Every row gives one point. Two turns around zero, p and q, are shown by what they do to some points. Write where each new point lands after one turn and then the other. Backwards means that the second turn is done in reverse. Each puzzle has new turns, and all numbers are rounded.

Turn p:
[-12  -4  30] => [-3 -6 32]
[ 21  38 -19] => [  0  41 -23]
[ 15 -18   2] => [ 21 -11  -2]
[ 38 -24  -9] => [ 41  -8 -18]
[-28  10  -6] => [-30  -2   1]
[-35  -3   3] => [-30 -16  11]
Turn q:
[-13 -48  21] => [-12 -53   2]
[ 23 -10   9] => [ 23 -13  -3]
[-16  32   5] => [-10  27  22]
[ -4  26 -31] => [ -9  37 -15]
[10  0 -5] => [ 8  2 -7]
Where do these land?
p, then q: [26  5 15] => [28 11  7]
q, then p: [-21  22  -7] => [-24  14  14]
q, then p: [ 3 -8 19] => [ 15 -10  10]
q, then p: [ 25 -31  10] => [ 31 -22 -17]
q, then p backwards: [  1 -13   7] => [ -4 -14   0]
q, then p: [-34  25 -44] => [-57  20  -7]

Turn p:
[  7  28 -12  23   3   4] => [21 21  1 20  5 14]
[-14 -15 -20  -8  10   4] => [-16  -6 -22  -5  13   6]
[26  8 -1  9 -9  2] => [ 26  -2   3   4 -13   6]
[ -1  10  23 -22 -10 -16] => [ -1   9  17 -18  -8 -27]
[  5   5   6 -11  24  15] => [  6  -5  10 -15  23  10]
[  0  13  -9  10 -13  17] => [  4  15  -1   4 -10  21]
[-23  -4   8  -1 -24  -3] => [-25  11   3   1 -20  -7]
[ -3  -8  13 -22  15  -9] => [ -7 -11   6 -17  14 -18]
[  3 -37  -7  22   3 -14] => [ -8 -34 -15  25  -5  -4]
Turn q:
[-12  -2  16 -20 -18  14] => [-13  -3  12 -25 -17   7]
[-21  -1   5   1  15  -5] => [-19 -11   6   6  10  -9]
[ 15   9 -22   3   7 -15] => [ 14  11 -20   6  15  -9]
[-12  16  -4 -21   8  11] => [-19   4  -3 -19  16   8]
[ 25  20  -6  14  -8 -11] => [24 28 -2  7  4 -5]
[-10 -20   2   2 -23   2] => [ -5  -9  -3  -1 -31  -2]
[ -5  10 -15   2   0 -19] => [ -3  11 -14   4   7 -19]
[ 34 -18  15  10  -5  -6] => [ 39  -9  11   6 -11   2]
[-15 -13   9   8  24  28] => [-19 -22  12  15   8  25]
Where do these land?
p, then q: [16 -8  7  2 15  0] => [ 14 -19   3   3   0   4]
p, then q: [  7 -14  -5  -6  13  10] => [  0 -19  -9  -2   2  11]
q, then p: [-23 -15   7  24  13   2] => [-22 -10   7  29  -7   3]
p, then q: [ -6  -5  13   3 -14   2] => [ -8   2   9  -4 -15  -6]
q, then p backwards: [  0  -6  -9   1  -4 -17] => [  4  -3  -7  -3  -3 -18]
p, then q backwards: [  6 -10 -29 -11 -48   4] => [ -2 -18 -28  -8 -46   9]
p, then q: [11 37  7  1  9  5] => [19 15 22 -7 22  8]
p, then q: [-11  22   9 -15  17  -5] => [ -2   1  13  -8  29 -11]

Turn p:
[-23  -6 -10  17 -17  -4  -4  15] => [-26   3  -6   4  -5 -12   3  24]
[ 12  15  40  -6   4 -24   8  -4] => [ 33   9  34  -5  -2  -6 -15   4]
[ -3 -17 -32  26   2 -10 -30  12] => [-28 -24 -30  11  -1 -14 -22  11]
[ 13  20  15 -27  -6  -4  27   8] => [ 35  28   6 -12   3   6  12   3]
[-32 -31 -28  15  32   3 -15   7] => [-39 -40 -14  -2  30  -9   5   5]
[ 13  -3  48 -15 -17  11   8   0] => [ 19  12  33 -19 -24  25   1   5]
[-28 -13 -23  35 -17  -1  -3 -22] => [-37 -14  -1  33 -13 -20  15   3]
[24 25 12  3 10 16 12  4] => [ 17  22   5  10  11  25 -12  -9]
[ -5  19 -32 -17  12  11 -28  -8] => [-16   7 -28 -10  11 -13  -7 -36]
[ 30  -9  11 -30  -4   1  25 -12] => [ 42  -2   1  -9 -13  18  19  -9]
Turn q:
[-27   9 -28 -15  21  11  24  21] => [-31   1 -28 -15   1  35   6  12]
[-20 -19  30  36  -5 -40   9  17] => [-26 -23  -1  13   8 -55  10  21]
[-33 -26  22  21  -7 -13  -5 -35] => [-31 -13  11  23  -7 -36 -17 -28]
[ 31 -33   8  -2   5  16  16  10] => [ 22 -37   7  14  -4  15  20   2]
[ 17  22   3 -25 -29  -7 -11   2] => [ 23  26  14 -21 -22  -5   5   6]
[ 16   8   6  -9  -4  26 -11  19] => [22  4 10  5 -6 21 -6 22]
[  3  22 -17  17 -19  -9  -4   0] => [ 11  26 -22  -1   0 -16  -1   2]
[ 21  16   5  -4  12   8   5 -10] => [12 12 12  3 14 14 13 -7]
[ -7   2 -30 -20  27   8 -24 -24] => [ -2   4  -3 -23  15  26 -30 -30]
Where do these land?
p, then q: [  3 -14 -20   1 -26  23  35  36] => [ -2   9 -41   8  -9  36  15  30]
q, then p: [ 17 -48  12 -10  -2  -4  18 -30] => [ 11 -35  25  17 -32   6  27   1]
q, then p: [-19  16 -11  -5 -27  17 -35  45] => [-16  28 -38 -30 -12   0 -35  16]
p, then q: [ 32 -15   0 -11   4 -22 -17   2] => [ 36 -18   0 -15 -10  -4 -11 -10]
q, then p: [ 21 -12  21  21   7   7  11 -11] => [  8 -20  18  27   5  11  -5  11]
p, then q: [  2   6  -8   9   6 -12   4 -43] => [  2  -5   1  18  10 -32  11 -25]
q, then p: [-18  40  10 -11   5   0   0  -5] => [-8 36 17 -9 19 -7 -4 -8]
p, then q: [-3  1 -5 -2 26  7 -6 -7] => [ -9 -10   7   2  12   7  -7 -19]
p, then q: [-35  26   1   7   6 -17 -10  13] => [-26  10  11 -25  24 -15  -4  14]

Turn p:
[-13  30 -10 -26   5  -4 -23  -9  24 -15   7] => [-15  40 -11 -27  -7   8 -17 -10   5 -12   6]
[  7 -29   3   4 -11   5  -6 -10  -7 -12  13] => [  3 -32   8 -13   6   0  -4 -10  -7  -8   5]
[ 10  20  -5  11 -15  22  21 -23  -5  -4 -15] => [ 18   5  -8  25   0  19  15 -23  -1 -18 -12]
[ 10  -3 -24  19 -17 -30   6 -18 -16   0  18] => [ 26 -13 -13  -5 -11 -35  10 -24  -5  -2  11]
[ 30  -6   5 -28  14  24   0  31  -3 -15  22] => [  9   1  15 -18  18  27   3  36 -16 -11  29]
[-10 -17   5  28  29 -22   4  11  25  31   1] => [-16 -10   1  17   1 -24  -3  13  40  32  13]
[  1 -14 -20  -6 -15  -5  15  12  10   9  23] => [  9 -14  -5 -15 -23   4  15   3   2  13  22]
[  3 -13  30  -2  -2 -25  13   3 -11   3 -28] => [  3  -7  26   3   2 -20  10  14   8   3 -36]
[  8  13 -11 -15 -12  17  -9   2   7  26 -37] => [ 21  15 -13   9  -7  29 -17   6   5  16 -28]
[-19  18  -3  28  22 -13  -1  32  23 -20  -4] => [-32  14 -13  21 -16 -20  -7  27  17 -18  16]
[  1   9  35 -19 -26  10 -20 -17 -25  20  -7] => [ 10   9  35   0   5  12 -17 -23 -28  16 -28]
[-30  -6  -6   6  27  21  -1 -15 -22 -23   9] => [-36  -8 -22   2  30   0  10 -12 -21 -10   3]
Turn q:
[ 10 -15  14  24 -18  10   1   8 -17 -16 -22] => [ 23 -20  12  24 -19  14  -2   7 -15  -1 -11]
[  6 -12  16 -13   7  -4   6  15  -4  -1 -48] => [  5   2  16  -8 -14  11  -1  24  -8   7 -44]
[  4   2  -7   0  29   3 -23  -6   4  -9  23] => [  0  -4  -1 -13  35   6 -14  -6   3 -12  16]
[  1  37 -20  23   9  14  10  -4  12  23   0] => [ -2  25 -12  27  18   6   1 -15  25  26   5]
[-12  -2  20 -14 -28  -1  -2  -6 -20  -4 -36] => [-11  -2  18   6 -39  -1 -10  -4 -20  -1 -27]
[ -1  -9  -8  -2  12 -22  11   5  -9  21  34] => [ -4   2  -7 -13  20 -26  20   9 -12  12  24]
[-14  16  -2   9  31  14   2 -13  -5   8  29] => [-15   5   5  -1  35  11   9 -23   2   9  23]
[  7 -18 -23 -21 -29  11   7  -1 -12 -17 -38] => [  8 -11 -30  -4 -38   9 -11  -2 -16   0 -35]
[ 12 -23   6  -8 -13 -21  -2 -26   5   0 -27] => [ 14 -19   9 -16 -20 -25 -10  -4   5   4 -28]
[-12  33  -4  17  20   0  22   5  22 -14  45] => [ -2  23  -5  11  32   6  35 -17  22 -21  32]
[  7 -24   7 -18 -30  24   8   1  14   8 -11] => [  1 -13  -7 -15 -44  14  -2  10  11  11   1]
[-30   7 -19  17  20  -7 -20   6  19   9  21] => [-30  -6 -10  14  37  -9  -1   5  20  -8  14]
[ 23   6  20 -14 -11 -22 -21  18 -10  -7  30] => [ 15  17  13 -11  -3 -17 -14  18 -19 -25  31]
Where do these land?
p, then q: [  1 -30  21   3 -17 -45   2   8  27   1   0] => [ -5  -6  19 -19 -36 -26   4  30  20 -19  -5]
q, then p: [  6  24 -14  14   8  16  24   5  -1   9   8] => [ 10  14 -14  24   6   8  12 -14  11   8  19]
p, then q: [ 15  -4  -8   1  -5  15   5   2 -16  10  15] => [ 16  -5  -1  -7   7   5   2  -2 -13  17  17]
q, then p backwards: [-20   6 -23   1 -29  -7   0  -2   9 -21   0] => [-16   9 -18  29  -7  -2   7  -7   5 -23 -12]
q, then p: [  0   3 -23 -25  23  18  19 -16 -18  -7  -6] => [ 10  14 -28  -5  23  21  12 -14  -8  13 -21]
q, then p: [ -1 -33  32  25   9  -1 -23 -12  27  11  14] => [-21 -26  40 -22   4   3  -8  16  25   9  17]
p, then q: [ 43 -17  27  13  14 -18 -36 -19  27  16   0] => [  9  -4  36 -31  21  -9 -33  21  37 -18  10]
q, then p: [  1  -7  32   3 -37  -3 -11  13  19  -4  29] => [ -7 -14  32 -15 -32  -4   2  -3 -10 -22  30]
p, then q: [ 12   5   9   9 -17  28  13  -8  -7  20 -17] => [ 24 -15  11  16  -2  20  -6  -7   8  26  -1]
q, then p: [-36  21 -14 -23   1 -15  -2   2 -11   4   1] => [-28  19 -23   2  -8 -19  12 -12 -13   0 -18]
q, then p: [-23   0 -27 -15   7  -2 -10  29  -9  -9 -13] => [-19   0 -38  10  -3  -2  -1  19 -20  -4 -11]
q, then p: [ -8  19 -11 -25  36   2   8   6  -8 -26 -27] => [ -9  25 -25  13  24  20   4   9  -7 -16 -34]
p, then q: [  8  13  -1  18   7  12  11  -9 -38  -5  -3] => [ 24  -6   3  14  27  -1  12 -13 -19   9 -10]
